Each wall is flat, endless, passes through zero and stands at right angles to its row. A trip goes straight from one point to another. List the walls that it crosses, first one first.

Walls:
(1): [-79,  -8,  16]
(2): [  6, -21,  15]
(3): [-14, -26, -20]
(4): [20, 10, 17]
Trips:
[-40, -34, -14] to [-19,  36, -10] -> 2, 3
[ 45, -14,  -9] to [48, 44, 18] -> 2
[  8, -75, -22] to [ 27,  33, -27] -> 2, 4, 3
[21,  3, 88] to [18, 44, 35] -> 2
[ 4,  6, 12] to [ 33,  -4, -22] -> 2, 3

Walls:
(1): [ 54,  59,  -7,  30, -18,  10,  19,  11, -19,  31, -11,  52, -36,  15]
(2): [ -2,  32,  -7,  -3,  -3, -33,  -8, -52,  58,  -9,  40, -11, -43,  34]
(3): [ -7, -29,  29, -24,  72,  -7,  13,   4,  88, -40,  60, -11, -46,  30]
(4): [ 42,   1,  48,  65, -16, -21,  19,  -2,  82, -27,  57,  -3,  40,  55]
Trips:
[-39,  -8, -16,  38, -22,   7,  38, -38,  30,  -5,  27,  -9, -19,  -7] to [  1, -46,  40,  -6,  19,  56,  -4, -47,  36,   7, -20,  15,   4, -15] -> 2
[ 22, -47,   9, -50, -34,  17,   8,  -7,   5,  66,  39,   8, -20, -59] to [-20, -38, -11,  52, -55,  44, -33, -22, -30, -29, -12,  20,  -2,  65] -> 1, 4
[  3, -87, -39, -55,  39, -43,  -7,  -3,  -7,  18, -43,  40,  -4,  14] to [ -3,  34,  27,  16, -13, -95, -14,  19,  -1, -16, -17,  15,  17,  40] -> 2, 4, 3, 1
[-24, -31,  -8,  29, -56,  -1,  22,   6, -43,  18, -11,  57, -35,  35] to [-49, -57,  27,  18,  33, -32, -28, -39,  19, -50, -58,  26,  23,  31] -> 1, 4, 3, 2
[ 38, -20,  11,  19,  40,   3, -58, -27, -83,  63,   1,  57, -18,  82] to [  7,  48,  51,  16, -40, -55,   9,  62,  39,  36,  17, -26,  62,  49] -> 4, 2
[ 36,  16,  25,  62,   2,  28,  -6,  14, -24, -41,  25, -22, -34,   2] to [ -5, -23,   6, -19, -70,  54,  13,  68, -39,  65, -36,  33, -65,  32] -> 2, 3, 4
[ 14, -54, -34, -41, -25,  16, -21, -25,  11,   7,  73, -52,  35, -26] to [ 34, -31,  69, -33,  30, -27, -22,  19,  -3,   7,  64,  -8, -24,  28] -> none
